Every row gives one point. To make a cloud, some directions were put in groups of two or more. Within a group, all points are equally far from the middle, so they leave a hole (a ring in 2 directions, a hollow ball in 3). The other directions are filled evenly. Then the cloud was stretched, turned, moved and blurred a little. How many holes are there, and how many directions does each take, smallest first?

Cloud (13 x 2):
[[ 42  27]
 [ 60   3]
 [  4  31]
 [ 12 -50]
 [ 53  17]
 [ 46  25]
 [ 22 -50]
 [ 47  24]
 [ 49 -37]
 [-15 -35]
 [ 59   4]
 [ 35 -47]
 [ 36  31]]
Holes: 1 (2)

Cloud:
[[-16  45  39]
 [-21  60 -17]
 [ 39  12  35]
 [-17   9 -43]
 [ 31 -14  43]
 [ 34 -58 -38]
 [ 11  33 -15]
 [ 35  39  -1]
 [-10  42 -24]
 [ -1  27 -20]
 [ 17   3  47]
 [ -9  -3  -4]
 [ 47  19  10]
 [-13  38  -6]
 [  2  18  -5]
 [  7 -39  -8]
 [ 35 -59 -54]
 [-46  46  51]
 [-21  -2  38]
 [-26 -42   0]
 [ 20  11  50]
 [ 17  53 -38]]
Holes: 0

Cloud, 32 rows:
[[ 27  15  36 -15]
 [ 58   5  -4  -7]
 [ 60   6 -18  20]
 [-14  -2  17  25]
 [ 21  42   5   4]
 [ 21 -23 -16  25]
 [ 49  28 -36  12]
 [ 15 -27 -10  21]
 [ 30  35 -27  -1]
 [-31   2 -24   6]
 [-18   5 -32  -5]
 [ 30  -5 -27 -17]
 [-22   6 -31  28]
 [ 11  37   8  -7]
 [ 25  43 -12  20]
 [ -5  21  -3  34]
 [ 17  36 -16  -6]
 [-25   3 -33  23]
 [ 57  16 -29   3]
 [  1 -20 -42  -1]
 [ 49   4 -18 -12]
 [  8 -26 -30  -4]
 [ 19  -6  24 -22]
 [ 37  -3  13  25]
 [ -6  22  -7  35]
 [ 11  31  23 -11]
 [ 24  38  21  12]
 [ 40  -2 -18 -16]
 [  0   0  22  27]
 [  8 -25 -31  -6]
 [ 32  32 -31  -2]
 [ 40  -2 -35  32]]
Holes: 2 (2, 2)

Cloud:
[[ 25 -30  -5  32   1  24]
 [  5 -35  31  19   1   6]
 [ 13  15 -19  -4 -15 -34]
 [ 32  37   4  18  20  19]
 [ -7 -32  -3  19  19 -21]
 [  2 -21  23   9   0  51]
 [ -3  18 -33 -16 -13  17]
 [ 10  23 -10  43  -5  -7]
 [-16 -13 -40   4 -22  27]
 [-35 -15 -25  14 -26  23]
 [ 44  24  -6  -2 -33  30]
 [ -9  28 -12 -23  -9  21]
 [-41  -4  11  11  -4  -9]
 [-10  15  -8 -20 -25 -20]
 [ 25 -11  36  32  -3  10]
 [-21 -17 -33  14 -33 -15]
 [ 52  -1  -8 -20 -30  32]
 [ 40 -15  36 -19  18   8]
 [-38  13  -7  20 -22  18]
 [ -2  32 -10  15 -36  21]
 [ 24  30  -3 -27 -28 -15]
 [ 12  36  18  25  24  27]
 [  3  19 -22 -31 -15  -8]
 [ 27   6  50  11   1  -6]
 [-17  14  -4  41  27  14]
 [ 45   2  -7 -11 -36  38]
 [ 43  11  21  17 -11 -21]
 [ 52 -26   8 -10  -3 -13]
 [ 32  14  18  39  -9   1]
 [ 25  33 -10   4  28   7]
 [-29  16 -11  20 -33   7]
 [ -2 -14 -29 -35 -13  10]
 [ 20 -34   2  -8  23 -13]
 [ 35 -30  22  -9  15  -7]
 [ 29  16  49 -31  -3  19]
 [ 19 -38 -13   5 -45  -5]
 [ 27  24 -16 -10  16 -19]
 [ 60  17  25 -13  16  10]
 [ 25  21  -3   9  -4 -34]
 [-15  26  11  18 -39  11]
 [ 25 -23 -19  -7  28  15]
 [  4  30  11  11 -40  32]
 [ 28 -31 -17  25 -29  16]
 [-20 -14 -15 -23 -21 -15]
 [ 32  12  31 -39 -22  31]
 [ 26 -10  39 -35  -3  25]
 [ -6   9  -2  -3  44  15]
 [ 19  34  -3 -32 -22  -1]
 [ 10 -19 -36 -29 -14  17]
 [ 33 -11  46   1   4  -5]
 [-43 -22  -4  19 -15  19]
 [  4  21  50  10  -4  -6]
 [ 17  22  -4  23 -46   2]
 [ 45 -25  -4 -15  19  13]
 [  1  23   8  15 -49   3]]
Holes: 3 (2, 2, 2)
